Each row of a before or after table is a point. The points were changed in one or more steps. Then noise was added and the rows were shuffled. The steps act on columns, c1 being the first. Name the steps. A step turns or swaps two columns, mirrors them in a line or flattens them onto one, adds a multiple of one to another, or multiplies or shifts one. Angles are multiples of 10 degrees, from the lower column toward the higher: turns from -170 to 170, lines from 10 to 170 but not 90. Use the fewest steps. Two steps may share a column if one is a turn and the other turns, adds or multiplies; they go together, in the order done. Otherwise the lowest column goes first.

Before (10 x 3)
[[  9   9   7]
 [-22 -53 -35]
 [-36 -51   7]
 [ -7  21 -17]
 [-15  -5 -44]
 [ 25  12 -42]
 [ 11 -11 -30]
 [-32 -49 -56]
 [ 13  14   0]
 [  8  24   9]]
After (10 x 3)
[[-23 -33 -52]
 [-37   5 -52]
 [  8   8   7]
 [ 23 -41  12]
 [ 13  -2  13]
 [ 11 -32 -12]
 [-34 -57 -47]
 [  8  10  26]
 [-16 -46  -5]
 [ -9 -16  20]]
Steps: swap c2 and c3

Before (10 x 8)
[[  3 -48 -48 -10 -43  -9 -24   3]
 [ 34 -26  23  10 -15  11 -29  43]
 [  9  20 -26 -52 -34  -1 -17 -10]
 [-14  31  16   3 -37 -10 -28  12]
 [  2  -3  24 -15  31  51  20  -1]
 [-20  15 -50 -33 -50  45  -8  43]
 [ -9 -24 -37   8 -33  61 -18 -35]
 [ -6 -18  -4 -12  21  27  45  21]
 [ -3 -36  32 -62  -1  27  49  38]
 [ 32 -28  -6 -11 -27   8  47 -21]]
After (10 x 8)
[[-21  15 -49 -31 -58  20  -9  44]
 [  2 -47 -49  -9 -35  13 -22   2]
 [  1  -4  24 -13  12  -2  20  -3]
 [ -9 -23 -37  11 -48  18 -18 -35]
 [ -8 -19  -4 -11  11  -3  45  22]
 [  9  20 -25 -52 -29  10 -15  -7]
 [ -3 -36  30 -63  -7   3  49  38]
 [-15  31  14   2 -30  11 -27  11]
 [ 34 -26  23  11 -16   6 -30  43]
 [ 31 -28  -7 -11 -25   9  47 -19]]
Steps: flatten c5 and c6 onto the line at 160 degrees

Before (12 x 14)
[[-11  31  -2 -27  17 -40  15  21 -42  31  -5  -1  11   1]
 [ 13 -26 -33 -32 -11  28  16  29 -19 -12   3 -18 -16  16]
 [ 24 -12 -64  13  -2  -9  32 -19 -12  11  22   1  -4  29]
 [ 20 -18  -2  16 -16   7 -21  -2   6  52   1   7 -32  30]
 [  7  -8 -10 -32 -15 -50  -3  22 -36 -50 -38  27   7 -31]
 [ 27  -2 -34 -14 -15 -18  -8   6 -15  -9 -41 -41 -36  -3]
 [  4  -4 -24 -43  23 -16  54 -27  -5 -36 -42  24 -17   9]
 [ -5  45  -7 -27 -35   3  -5 -19 -64 -43 -40  17  14 -19]
 [ 21   1 -46   2  -8  16  26   8  24  45  -5   6  -8 -13]
 [-44 -23 -26  28   7   3 -44  -5  -8  47 -20  -8 -27 -17]
 [-57  27  45  21 -37  -5 -69 -56   1  21  28 -26   8 -58]
 [-80  32  31  54 -81   3 -20 -41  12   1   7 -19 -11 -23]]
After (12 x 14)
[[  5  -5  35 -43  25 -14  55  10  -6 -36 -41  24 -17  10]
 [ 21   1  36   3  -8  16  25 -30  25  46  -5   5  -9 -13]
 [ 20 -18   3  16 -15   7 -22   1   6  52   2   7 -32  30]
 [ 13 -24  15 -32 -11  28  15 -42 -18 -12   3 -18 -15  16]
 [-10  31  -8 -27  18 -39  15 -20 -42  31  -6  -2  11  -1]
 [-44 -24  25  27   7   2 -45  -9  -9  48 -19  -7 -26 -18]
 [ 23 -11  65  13  -2  -8  31 -15 -13  11  24   1  -5  28]
 [-79  32  -5  54 -82   3 -21  51  12   2   8 -18 -10 -22]
 [ 27  -3  27 -14 -14 -18  -8 -24 -15 -10 -41 -41 -36  -3]
 [ -5  45  16 -26 -33   3  -6  13 -65 -43 -39  17  13 -18]
 [-55  27  -9  21 -36  -3 -70  71   1  21  29 -26   9 -58]
 [  6  -7  -2 -32 -16 -49  -4 -26 -37 -49 -38  26   6 -31]]
Steps: turn c3 and c8 by 150 degrees

Before (9 x 24)
[[-20   3  -3  16   8  27 -13  53  31  24 -35  33  13 -44  16 -24  16  10
   21  29 -10 -11  90  24]
 [ 35 -10  28 -27  12  16 -17   8   5  20  95  38  -3  17 -23   2 -10  -4
  -13   6 -19 -12 -17  -6]
 [ 25  -2   0  33   8  -1  21 -10  19  36 -40  39  -8 -12 -18  -4  18   9
  -30  -3  24 -20 -20 -18]
 [ 46   5  52  30 -10  -4 -10  -5  30   4 -28  -8  37  13  -5  -3  -3  -3
  -23   5 -13 -17 -13  20]
 [-18  -7  -3  15  15   6   4  19  18  16   9  39 -14  19   5   5 -14  -7
   12  27  28  -3 -23   8]
 [  1 -18 -13  33  16   7   5 -13  26  10 -30  39  -8  -1  -3   9  -7  -3
    0  11  22  40 -25 -24]
 [ 42 -17   8  -4  11  11 -19  17 -53  13 -27 -26  14  36  -2   5  -6  -9
  -22   2 -14 -10  -7 -33]
 [ -4   4 -22  40  12   4  81  34  28  23  30  25  44  -9 -31  -5   0  11
  -18  14  14  50 -24   8]
 [ 40 -16 -18  43 -90  45  17   3   8  45  22 -47  -2  36  59 -12   0  18
  -23  17  27  -3 -25  20]]
After (9 x 24)
[[ 34 -20   8  -3  12  11 -18  15 -53  12 -28 -24  12  38  -1   7  -7 -10
  -23   2 -14  -9  -6 -35]
 [ 14  -4  -1  33   8   0  22 -10  19  36 -40  37  -9 -13 -15  -2  20  10
  -33  -2  29 -19 -19 -19]
 [ 38   5  51  31 -11  -6 -10  -4  32   2 -28 -10  39  13  -6  -2  -1  -2
  -23   6 -14 -16 -16  19]
 [-15  -8  -2  15  16   5   3  19  21  17  11  38 -13  16   4   5 -15  -9
   11  27  26  -4 -23   8]
 [  6   3 -20  40  12   5  79  36  27  23  29  23  44  -6 -28  -5   0  10
  -18  12  11  50 -24   8]
 [ -9 -16 -12  33  18   7   6 -15  26  10 -31  39 -10  -2  -3  11  -7  -4
    0  12  20  41 -23 -24]
 [ 64  -6  27 -28  11  14 -19   9   4  21  94  39  -4  16 -24   4 -10  -6
  -12   6 -20 -10 -18  -6]
 [-30   3  -3  14   7  28 -15  52  32  24 -34  32  13 -43  15 -24  15  11
   22  28 -11  -9  88  23]
 [ 49 -16 -20  43 -92  43  17   6   9  46  23 -46  -2  35  57 -12   1  18
  -23  18  25  -2 -25  20]]
Steps: add 0.3 times c11 to c1

Before (13 x 64)
[[ -8  13 -41  -1   9  11 -19 -18  -4  22  35  14  -3   5  12   9   6   9
   31  -2  22 -31   1   9  16  -4  -9  -3  -2 -10 -27   0 -24 -12  17 -20
   33  35  12  33  -5  21  27   9  16 -14   0   1   2  -3   0  -5  26   8
   27  -8  17 -13  17 -28  -5   4 -12   2]
 [ 20  19  -3  -1   4 -32 -16  13  -9  -3   6  15  16 -33  13  -9   0  19
  -19  -3   0  -7   9   4  -5  -3 -25 -17  -8  12   4  13  16 -10 -28   8
    9 -14 -22  -8  14  -9 -13 -38 -12  30 -14  39   5  18  12  14  33  10
  -17 -15 -22  -1  -3  22   4  25   9 -17]
 [ 12  30   9  27  10  -5  15  12  10   2   9 -13   7  19  -2 -11 -11 -11
   -4  28  -6 -18  -9   1  23  17   6  16 -10 -25   4  25   5  -3  11  -3
   -8 -12  26  24 -23  24   5  23  15   7  21 -28  17 -22 -41  20 -16   2
   17   8   3 -10   9 -14  28  -5  -9  11]
 [  6  37  36  29  21   5   1  27  22   9 -12   7 -18  16 -13 -21  18  -2
  -19  16 -20  -2 -15  10  -8   1  29   5  27 -20  -4 -17  -7  -1  -1  30
    7 -13  27 -17  -1 -15  -8  16  -9  22   9 -26  17 -12 -20   9  -9  16
   15  -5  -6 -28  -2  16  19 -12 -34   2]
 [ 11   9 -25   8  -7  12   6   0  15  15  29  10  -1  16 -28  11  -8  21
  -15  22 -10  -7  -7   8  17  -4  14 -17   7  -8  -6   6 -16  -5  14  16
   29   8   2  38 -18  32  29  17  15 -11  16  -9 -13 -28 -19   7   9  -1
   13  10  10  -7  42 -21  -2   2 -12   8]
 [-18 -24 -20  -2   2  -7 -22 -26  -3  18  24  46  -6 -16  14  31   8   5
   20 -13  27 -17  -4  22  20 -21 -18 -14 -29  -5   0  12 -10   3   5 -11
   29  41   2   8 -11  33  18   6  14   3  11  -1 -16 -11  -7  19  17  12
   24  -9   4   0  22 -14  -7  11   4  -8]
 [  7  12  11   4  -7 -17 -40  22 -18 -16  -5  -6  19 -22  23  -8 -18  16
  -15   4  -8  16  24 -17  14   3 -14 -22   9  23  13  12  11 -39 -30  13
    2  -9 -10 -18  13  20  11 -26 -18  13   0  19  -7   9  -8 -14  25   8
   -8 -16 -32  -7  16  14  18  26  20 -31]
 [  9  33  16  24   8   6  -1  23  18   2  -6  -3  -7  13 -15 -14 -10  -7
  -22  14  -9 -28  -6  -4  -8   0  35  -4   6  -8   3   4   3   8 -13  16
    6  -3  30  -3 -19   5   9  11  -5  -6   7 -15  -7  21 -27  19  -5   3
   28   3  -1 -14  10   1  25 -19 -13  39]
 [-25   9 -16  -8  13   2   7 -23   7  19  37  21  -9 -10   7  10  -2   7
   23 -10  14 -27   8   1  18  -7  -9  -3 -30  12 -18  23 -22   0  10   5
   29  41  -5  23  -2  24  20   7  33 -22   3 -11  -5 -24   4   0   3 -22
   18   2   9  -6  41  -6 -16  -4   4  -2]
 [  8  23  14  21  22  -5  -7   0   7  13   2  -4  -4   5 -10 -23   3 -19
  -22  32   1 -19 -12 -15  -3  16   6  -6  -7 -21   0 -23  -6  -7  -5  27
  -15 -14  21   2 -14  -5  12  15  22  25  20 -16 -18   9 -23   8 -14  14
   14   9  -1 -20  10  10  10  -6 -28  13]
 [  6  26  -4  23  10  18  -4  22  12  39  17  -3 -17   7 -18 -10 -15 -10
  -18  25 -25  -8   5  -2  22   4  14 -17  -3  -9 -13  22 -19  -8   1  -4
    3   3  21  12 -24  21  20  18  10  25  21  -2  18   4 -41   0 -22  -8
   28  17   7   1   7 -14  13 -15 -29  -3]
 [-11  -1  10   1  10 -32 -14   1 -17  -9  14   5  28 -15  17  -3  21  13
  -15 -21  10  -8  14   0  -8  -2 -27 -13  -2  -2  -1  -4  -9 -23 -26  14
   19   0   5   1  10  -3  -9 -15 -31  28 -16  10 -15  22  -3   2  32  -7
    8  -8 -32  20 -24  15  -7   5  27 -33]
 [-18  -7   0 -12   5 -19 -35   9 -16   1  14   8  26 -15  19  -6  40   4
    1 -40  23  -4  12   8 -11 -17  -7 -26  -6  25   3 -10  -9 -21 -10 -17
   25  -7   0  -9  31   9 -27 -13 -20  42  -5  18 -15  10  13   4  34 -16
  -13 -19  -3  -7   6   7 -24  18   9  -3]]
After (13 x 64)
[[ 13   8 -26   9  -7  12   5   1  16  14  29  10  -1  16 -28  10  -8 -97
  -14  22  -9  -7  -7   7  16  -4  13 -17   7  -8  -6   6 -16  -5  14  17
   29   8   2  37 -18   2  29  18  15 -12  16  -9 -13 -28 -19   6  10  -1
   13   9  10   2  42 -21  -2  -7 -13   9]
 [ 11  30   9  28   9  -5  15  12  10   2   8 -12   7  19  -1 -11 -12 -39
   -3  28  -6 -18 -10   1  22  17   6  16 -10 -24   3  25   5  -3  11  -3
   -8 -13  26  24 -23 -22   4  22  15   7  21 -28  17 -23 -40  20 -16   3
   18   9   3  -5   9 -14  28 -11  -9  11]
 [  7  36  37  28  21   6   2  27  23   9 -11   8 -19  16 -12 -20  19  36
  -20  15 -21  -2 -15   9  -9   1  29   5  28 -20  -4 -17  -9  -1  -1  30
    7 -13  27 -16  -1   5  -9  17  -9  23   9 -26  16 -12 -20   8  -9  16
   15  -5  -7 -13  -1  16  19 -28 -34   2]
 [-18  -7   1 -13   6 -19 -36   9 -16   1  15   9  26 -16  18  -7  40 -23
    2 -40  22  -3  12   7 -10 -16  -7 -27  -6  25   3  -9  -9 -22 -10 -17
   25  -6   0  -9  31  -1 -27 -12 -20  43  -6  17 -16  10  13   5  35 -18
  -12 -18  -3  17   7   7 -24  -7   9  -2]
 [  6  25  -4  24  10  17  -4  22  12  40  16  -4 -17   7 -18  -9 -15 -32
  -19  25 -25  -7   4  -1  22   4  14 -18  -4 -10 -12  23 -19  -9   1  -4
    3   2  20  12 -25 -19  20  17  10  24  20  -2  17   4 -41  -1 -23  -9
   27  18   7 -15   7 -14  13   1 -30  -2]
 [-25   8 -15  -8  13   3   6 -23   7  19  37  21  -8 -10   8  10  -2 -61
   23  -9  14 -27   7   2  18  -8  -9  -3 -29  12 -18  24 -23   0  10   4
   29  39  -5  22  -2  -7  20   7  33 -23   3 -12  -4 -24   3   1   4 -21
   17   2  11  -5  41  -6 -16  -7   4  -2]
 [-18 -23 -22  -3   1  -6 -21 -25  -3  19  23  45  -5 -14  15  30   8 -78
   20 -12  28 -16  -5  21  20 -20 -19 -16 -28  -6   0  11 -11   3   5 -11
   28  41   1   7 -10 -13  19   5  14   3  11  -1 -15 -11  -8  19  17  12
   24  -9   4  13  23 -15  -8   0   6  -8]
 [ 10  33  16  24   8   5  -1  24  19   3  -6  -4  -7  13 -14 -14 -10  -2
  -21  14 -10 -29  -6  -4  -7   0  35  -4   6  -8   3   4   4   7 -14  16
    6  -2  30  -4 -21  -8  10  11  -4  -6   7 -16  -6  21 -28  19  -6   3
   28   2  -1 -19  10   0  25 -14 -12  38]
 [  7  12  12   3  -6 -17 -39  21 -19 -15  -5  -7  18 -21  23  -8 -17 -63
  -15   4  -8  16  24 -17  14   3 -13 -21   8  22  13  11  11 -39 -30  15
    3 -10 -10 -18  13   4  12 -26 -18  12   0  18  -7   9  -8 -14  25   8
  -10 -15 -32  26  15  15  19  -7  19 -31]
 [ -8  13 -41  -1   8  11 -20 -18  -4  22  34  14  -2   4  12   9   5 -56
   31  -2  23 -31   1   9  16  -4  -9  -3  -2 -10 -27   1 -23 -12  17 -20
   33  35  11  33  -6  -3  26   9  17 -15   0   0   1  -3  -1  -5  25   9
   27  -7  16   4  17 -29  -4 -12 -11   2]
 [  7  23  13  21  21  -4  -7   0   7  14   3  -5  -4   5 -10 -23   3  34
  -23  32   0 -18 -12 -16  -3  17   6  -6  -6 -20  -1 -23  -7  -6  -5  26
  -14 -15  21   3 -13 -14  11  15  22  25  19 -15 -19   9 -23   9 -13  15
   15   9  -1  -6   9   9  10 -19 -27  13]
 [ 21  18  -2  -1   4 -32 -16  12  -9  -2   6  15  15 -31  13 -10   1  -4
  -19  -4  -1  -7   9   3  -7  -2 -23 -17  -8  12   3  14  16 -10 -28   9
   10 -14 -22  -7  14  22 -12 -38 -11  30 -15  39   4  18  11  14  33  11
  -17 -15 -23  25  -3  22   4  -2  10 -16]
 [-11   0   9   0  10 -32 -13   1 -17  -9  15   5  28 -15  16  -3  21 -10
  -15 -21  10  -8  13   0  -9  -2 -28 -13  -2  -2   0  -4  -9 -23 -26  12
   19   0   5   0  10  13  -9 -13 -31  27 -17   9 -15  22  -3   3  33  -8
    7  -8 -31   5 -24  16  -7  20  28 -33]]
Steps: turn c18 and c42 by 120 degrees; multiply c18 by 2.5; swap c58 and c62

Before (11 x 64)
[[-22  25 -35  22   8 -19  39 -12 -20  -5 -14  -8  -2 -25  46  -4   7   4
    1  20  59 -26  47   9  12 -18 -26 -10  20  42  26  -1   9 -16  -6   3
   18  35  26 -34   9  11 -13  -6   8 -26 -49   6 -31 -24 -17 -15 -39  24
  -38   7  30 -24 -43  48 -13 -30  23  22]
 [-15   1  21  70  11   8  13 -49   5  24  39  23 -60  -4  -1 -30 -17  21
  -16   3  29   3 -19 -39  -6  16 -14 -18  43   0  30  -2  11   7  40  29
   -7  -1  19  43 -36 -18  -2 -21 -64  -8  19  28 -16  25  -6  19 -24  -8
    3   1 -40 -32 -37  50  35  10  -4   4]
 [ 29  38 -35  -4  24  14 -25  18   9  37  -1   4  12 -46 -36 -19 -23  14
  -57   8  45   1 -17 -24  -7 -39  19  48 -30  32 -60  40  16 -18 -45 -14
  -15  26 -54   7  13  -8  10  60 -49   4 -11  35  15 -16  -2  25  34  34
    2  56 -43  -8  43  -7 -13  41 -32  -3]
 [  3  24   7  56  48  -6 -31  31  13 -38 -21  22  25  35 -14  28  10  10
   32  24  24  -5  61  -3  28 -21  22  27  20   2  12   3  -1   4 -44   3
   26 -34  26 -17 -11 -46 -31  45 -49  15   9 -30  23  10 -53 -13 -15 -38
   11  17  41 -21 -35  50  36 -20  38 -14]
 [ 27 -24   4   8  41  46  15  -9 -17  19  -5 -39  15   4 -20 -41  31 -45
  -43 -58   4 -22  32 -37  -5  13 -33 -31  21 -13 -49  36  31  64 -24  50
  -37 -26 -32 -19  16 -41  13  61 -47 -28   9  50  37 -19 -19  31   7  10
   31  28  11  34 -22 -19   1 -11  44  33]
 [-12  -6  16  11   0  -1  46  29 -31 -28 -29  -8 -20 -20   7 -41  22  37
    0 -44 -14 -16 -25  16  37 -33  26 -12   0  17  -6  -4 -20 -19 -26  16
   36  27  -8  11  32  28 -46  12 -49 -25 -64  17  42  23 -11 -19 -40 -47
   17  31 -27 -30  33  18  -8  -2  42 -18]
 [ -4   7  48   1  21   7 -43  23  -3 -37  28  16  25 -12  -4 -11   9   4
   19 -40  11 -26 -12  18  22 -24 -45  28   3   7  27  58  22  16  41  28
   34   9 -50  30  27  -3   0  48  23   9  11 -34  24  -7 -25  39  21 -20
   28   1 -33 -18  42  46  28 -23 -16 -32]
 [ 20  19  45  70  50  35  39   8  25  49   2 -35 -55  16  50   4  32  -9
  -40 -38 -22   2 -12 -18  27 -13 -40   5 -35 -38  12  27 -14  52  39  17
   25  21 -38 -11 -42   5 -38 -19  16  -6  23   9  -4 -11 -28   9  26 -22
  -17  46 -31 -14 -44 -30   2 -11 -23 -51]
 [-27 -13   2  -4  -7  38   8  32 -20  38 -10  10 -22 -19  32 -13  31 -26
   10 -37 -17  62  -8  10  28 -25  11 -36  48  13  14   7 -26   3 -34  16
   33 -28 -37  26 -32 -10 -43   7   7  -9 -52  27  39   5  -1 -17  38 -27
    6  12  35  38  20 -30 -29 -30  15 -47]
 [ -4  25   4 -17  -8  23 -27 -11 -21  32  24 -33  11 -25  47  -8  -9 -37
  -17  13 -15  41  66  16  14  25 -15  -5  44 -26  15  20  -3  -5  31  39
  -51  26 -21  -7 -48 -11   2  -3  23 -28   4 -19 -14  24  -2   2  15   6
  -24  35  12  11 -38 -32 -11  40   2  36]
 [ 51  39  -4  34 -32  48 -28 -53  -3 -27   3   7  -1 -35 -27 -31  24  22
   20  20   5 -27  19  23   0 -15 -18  -3 -25  17 -22   8 -34  48 -13  -6
   -1  13  10  -8 -38 -52  11  28  17  36 -65  54  23  53 -28  -6  40  19
   32  38  44  10 -15 -26  -8   5  41 -13]]
After (11 x 64)
[[-14   1  25  70  11   8  10 -52   4  26  41  25 -57 -51  -1 -33 -19  20
  -17   2  29   2 -20 -59  -7  19 -17 -17   8   5  29  -3  10   5  -8  27
   -5  -4  19  43 -33 -17  -3 -21 -65  37  18 -16 -17  26  -1  18 -19  -6
    2   3 -40 -32 -38  46  33  11  -2  26]
 [-22  27 -33  25  11 -17  41 -13 -19  -4 -13 -12  -3 -75  47  -5   2   1
    0  20  57 -27  48 -14  10 -16 -28  -8 -19  43  27   1   4 -15  25   0
   14  33  26 -33  10  14 -12  -5   5   9 -50 -25 -29 -24 -19 -20 -39  23
  -38  11  29 -25 -43  38 -12 -28  25  -6]
 [-14  -9  17   8  -2   1  45  28 -32 -26 -31  -5 -22 -68   9 -41  25  36
   -1 -42 -12 -15 -30   8  40 -34  24 -11 -15  15  -7  -5 -18 -18  35  19
   34  23  -6  10  31  30 -47  11 -44 -10 -64   6  44  24 -11 -17 -38 -46
   20  32 -28 -28  30   2  -9  -1  44  29]
 [ 21  19  44  74  50  37  37  12  26  48   3 -35 -55 -40  50   7  32  -8
  -44 -36 -24   2 -10  17  26 -13 -43   6  36 -40   9  30 -14  53 -17  18
   22  18 -39  -7 -41   7 -36 -16  19  36  24  38  -7 -14 -24   5  26 -24
  -13  48 -30 -15 -47 -35   5 -13 -23  35]
 [ -5  26   7 -19  -7  22 -28  -9 -23  31  25 -33  10 -79  47  -9 -11 -37
  -16  19 -17  43  66 -29  15  26 -14  -1 -41 -23  17  19  -4  -5   9  35
  -54  26 -23  -9 -49 -11  -2  -4  23  37   1 -22 -13  24  -2   1  15  10
  -24  38  12  12 -34 -46 -11  38   3 -34]
 [ 25 -20   7   7  41  46  20 -13 -17  22  -9 -38  16 -46 -18 -40  32 -49
  -41 -60   8 -22  30 -41  -6  13 -36 -31  21 -11 -47  39  34  65  35  46
  -36 -25 -32 -17  17 -42  14  60 -47  -9   8 -55  38 -17 -21  29   7   7
   29  25  10  35 -22 -35   2  -4  43  24]
 [ 53  36  -5  36 -34  47 -25 -50  -4 -29   4   8  -1 -87 -29 -34  24  23
   19  20   9 -28  17  34  -1 -12 -20  -4  -4  21 -20   9 -31  46 -25  -8
   -3  12   9  -8 -40 -48  17  27  18 -32 -69 -16  25  54 -27  -4  39  20
   35  35  43   7 -11  -6  -8   5  42  54]
 [  6  23   8  52  47  -9 -31  32  13 -36 -19  20  27 -14 -11  27   9   7
   33  23  25  -6  60 -21  27 -18  22  25 -10   0   9   0   2   7   7   4
   27 -35  27 -15 -10 -45 -30  43 -50 -48   6  26  22  10 -53 -13 -17 -38
   11  17  42 -19 -35  57  34 -18  39 -20]
 [-22 -13  -4  -1  -7  39   6  34 -19  35 -13  10 -25 -69  35 -15  32 -25
   11 -35 -15  59  -8 -36  28 -24  11 -39 -29   7  13   6 -23   5  27  16
   32 -29 -34  25 -30 -14 -40   9   8 -26 -51  29  38   3  -1 -19  32 -26
    8  12  34  41  16 -35 -30 -31  19  47]
 [ -2   9  48  -3  20   8 -44  20  -3 -38  28  17  25 -60  -4  -9   7   2
   15 -43  13 -26 -16   7  21 -23 -45  30 -17   8  28  60  21  18 -30  29
   31   8 -49  26  30  -5   0  49  20  30  11  45  23  -7 -24  34  23 -21
   30   5 -35 -20  39  50  27 -23 -16 -14]
 [ 27  40 -37  -1  23  17 -29  19  10  41   3   2  11 -94 -33 -19 -22  17
  -60   7  43   5 -15  14  -9 -37  21  51  35  31 -64  44  20 -16  18 -11
  -19  28 -54   7  12  -9  13  63 -47 -39 -11 -13  16 -14  -2  26  32  34
    3  58 -41  -9  40  -3 -17  42 -34  31]]
Steps: shift c14 by -50; mirror c24 and c29 in the line at 150 degrees; add 0.5 times c46 to c60; turn c35 and c46 by 120 degrees; turn c48 and c64 by 120 degrees
